Every row gives one point. Each table stands for the endless flat space through its points: a line for two points, a plane for three, and so on. The two share one point or none. Which?

First (2 x 3):
[[ 1.0  2.3 -0.1]
 [-3.2  1.1  3.5]]
Second (2 x 3):
[[-2.3  1.3  0.5]
 [ 0.1  2.1  2.9]]
They share: [-1.1  1.7  1.7]

First (3 x 6):
[[ 0.5  1.4 -1.4  0.4 -1.0 -0.9]
 [ 0.8  1.0 -1.3  1.0 -1.6 -0.6]
 [-1.3  3.1 -1.2 -2.6  2.2 -2.0]]
Second (2 x 6):
[[-1.2  2.5 -1.8 -2.7 -0.7 -2.7]
 [ 0.0  2.5 -2.2 -1.7  0.1 -2.1]]
They share: no point

First (4 x 11):
[[ 4.2  0.7 -2.6  4.0 -3.8  0.0 -4.7  2.2  1.9  1.5 -2.8]
 [ 0.4 -2.7 -2.1  3.1 -2.0  0.1 -3.5 -0.2  0.4  0.9 -1.7]
 [ 3.4  0.7 -4.6  1.2 -0.6  2.4 -1.5 -1.4  1.9  1.1 -4.4]
 [ 3.7  0.1 -2.1  4.6 -4.3 -0.5 -5.4  2.5  1.7  1.6 -2.3]]
Second (3 x 11):
[[ 2.7 -1.9 -2.1  2.8 -1.3 -1.5  0.2  1.6 -1.0  1.7 -3.0]
 [ 1.2 -0.4 -3.0  2.2 -0.4 -1.2 -1.3  1.3  0.5  1.4 -3.0]
 [ 1.9 -1.3 -2.4  2.2 -1.2 -1.0 -1.4  1.4 -0.2  1.1 -2.5]]
They share: no point

First (6 x 14):
[[-2.9 -2.5 -0.8 -1.2 -0.3 -0.2  3.2 -3.5 -2.8  0.9 -2.8  0.4  1.8  1.7]
 [-3.5  1.9 -0.5  1.9  1.3 -0.7 -0.1 -2.8  0.3  0.5 -2.6  0.9  1.5  1.2]
 [-0.4 -0.2 -3.4  1.5  1.1 -0.2  0.6 -1.3  0.0  1.5 -2.2 -1.6  0.0 -0.1]
 [-2.6 -2.6 -1.1 -1.2  2.1 -1.3  3.5 -4.0 -1.9  1.9 -3.8 -0.9  1.9  0.0]
 [-1.3  4.0 -0.8  2.3 -2.6 -0.7  0.5  0.3  1.5  0.6 -0.5  4.2  2.6  1.5]
 [ 1.8 -0.8 -2.3  2.1 -0.2  1.4  0.0 -0.7 -3.8  3.5  0.1 -1.8 -5.2 -1.9]]
Second (6 x 14):
[[-3.8  0.2 -0.3  1.8  2.1 -0.2  3.1 -0.3  2.0  0.1  0.6 -0.7 -0.7 -0.2]
 [-0.4 -0.9 -3.0 -0.3 -1.1  0.9 -0.5 -2.2 -3.1  1.2 -2.9 -0.1  0.7  0.7]
 [-2.1 -0.1 -2.3 -0.3  0.9  2.3 -0.5 -1.0 -4.1  0.7 -2.5  1.9  1.2  2.3]
 [-1.3 -2.0 -1.7 -0.8 -1.6  1.2  1.7 -0.8 -1.2  1.2 -1.6  0.6  1.4 -0.7]
 [-3.5 -0.5 -1.3 -0.1  0.8  1.3  2.2 -1.1 -0.4  0.0 -0.3  0.2 -0.1 -0.2]
 [ 0.2 -1.0 -1.5  3.4  0.8 -3.2  1.8 -1.2  3.5  2.6 -0.2 -1.8  0.6 -0.7]]
They share: no point

First (5 x 20):
[[ 0.1 -2.0  0.9 -1.9  0.9 -1.7  0.8 -3.1 -3.1  1.2 -0.1  2.1 -1.0  0.3
   0.9 -1.3 -1.3 -0.1 -1.8 -1.0]
 [ 6.1  0.7  1.6 -2.1  4.5 -2.5 -4.3 -1.1 -1.1 -3.5 -2.2  0.0 -3.6 -0.4
   6.5 -1.2 -0.8  3.1 -1.8  1.2]
 [ 3.7 -0.9  1.6 -1.2  3.3 -1.9 -1.8 -2.0 -1.4 -1.4 -1.7  1.1 -2.3  0.2
   4.1 -0.5 -1.4  2.3 -2.2  0.0]
 [ 0.7  0.3 -0.3 -5.1 -1.2 -2.1 -1.2 -2.1 -3.1  0.1  0.5  2.0 -0.9 -1.4
   1.3 -4.6  0.7 -0.9 -0.2 -0.3]
 [-1.4 -5.7  1.7 -2.8 -2.7 -3.4  0.9 -3.0  0.7  3.3 -1.6  5.0  3.0  1.9
  -2.9 -3.2  0.8  1.0  0.0 -3.7]]
Second (6 x 20):
[[ 3.4  2.8  5.7  0.9  2.7 -6.6 -5.5 -2.6 -3.2  1.3 -1.8  0.6  1.6  5.0
   1.7 -1.7  4.6  0.2  3.0  0.6]
 [ 2.9 -1.4  5.7 -0.9 -0.1 -3.3 -3.4 -4.7 -3.6  4.1  1.0 -0.6  3.7  2.3
   2.4 -1.3  2.0  0.3  0.7  0.6]
 [-0.5 -3.3 -0.9 -3.7  1.2 -2.6  1.2 -0.5 -1.4 -0.8 -1.7  3.9 -3.4 -1.3
  -0.1 -1.2 -2.6  1.6 -2.1 -1.5]
 [ 3.7  0.8  0.2 -0.4  4.1 -1.6 -2.3 -1.5  1.3  0.8 -4.0  3.5 -1.1  2.4
  -0.7 -5.7  2.7  2.0 -0.1 -1.3]
 [ 3.4 -2.8  2.7 -3.1  3.7 -3.0 -2.5  0.1 -1.5  3.6 -1.2  1.5 -1.2 -0.5
  -1.6 -1.8  0.2  3.4  0.1  0.4]
 [-0.4 -5.7  2.2 -4.3 -3.1 -1.7  1.4 -5.0 -3.7  1.4  2.5  0.9  1.4 -0.9
   3.2  0.1 -2.9 -0.6 -2.6 -1.8]]
They share: [ 1.0 -2.3  1.2 -2.4  0.6 -2.4 -0.4 -2.6 -1.7  0.7 -0.9  2.4 -0.5  0.5
  1.1 -2.0 -0.5  0.8 -1.2 -1.2]

First (5 x 24):
[[-1.2 -0.7  0.6  1.0 -0.1 -1.1 -1.2  0.1  1.8  1.3 -2.0  1.3  1.0 -2.5
   1.3  2.2  3.5  3.0 -0.8  1.1  1.7  3.4 -2.5  1.3]
 [-3.0  0.2  3.7 -1.2 -2.5 -6.0  2.2  4.7 -1.6 -1.8 -1.8  1.6 -0.6 -1.0
  -1.2  0.1  1.4  0.0 -0.9 -1.6  0.3  1.4 -0.6  0.9]
 [-1.6 -1.9  0.2  0.5  1.0  1.6 -3.2 -2.6  4.2  2.5  0.4  1.7  1.2 -3.4
   0.0  2.0  3.4  5.4 -3.1  3.3  1.2  2.5 -2.9  3.8]
 [-3.4 -0.9  2.5 -0.9 -0.9 -2.1 -1.8  0.2  2.8 -0.8  1.2  1.3 -0.8 -1.3
  -2.7 -0.5  1.0  3.6 -3.1  1.9 -0.5  2.0 -3.2  4.2]
 [ 0.0 -1.4 -0.2  1.5  0.5  0.4 -0.6 -0.8  1.4  3.3 -3.4  1.6  2.4 -4.2
   3.0  3.6  4.7  2.4 -0.8  0.2  3.1  3.4 -1.7  0.2]]
Second (3 x 24):
[[-1.7  0.0  3.9  0.2 -0.7  0.1 -0.9  1.1  0.2  1.7  0.6  2.4  2.1 -2.6
   1.2  1.1  1.1  2.2 -2.9  0.1  1.8  2.2 -2.3  5.3]
 [-2.4  0.5  2.5 -1.7  1.2  0.2  0.1 -1.4 -0.5  2.1 -2.3 -0.2  1.8  0.0
   1.3  1.1  0.5  4.2 -1.5 -1.4  0.7  4.0 -4.1  4.0]
 [-2.4 -1.7  2.5  1.9 -2.4 -2.2 -1.5  2.6  2.3 -0.5  1.5  3.4 -0.8 -5.0
  -1.1  1.1  3.7 -0.4 -2.9  2.4  1.9  0.0 -0.1  3.0]]
They share: no point
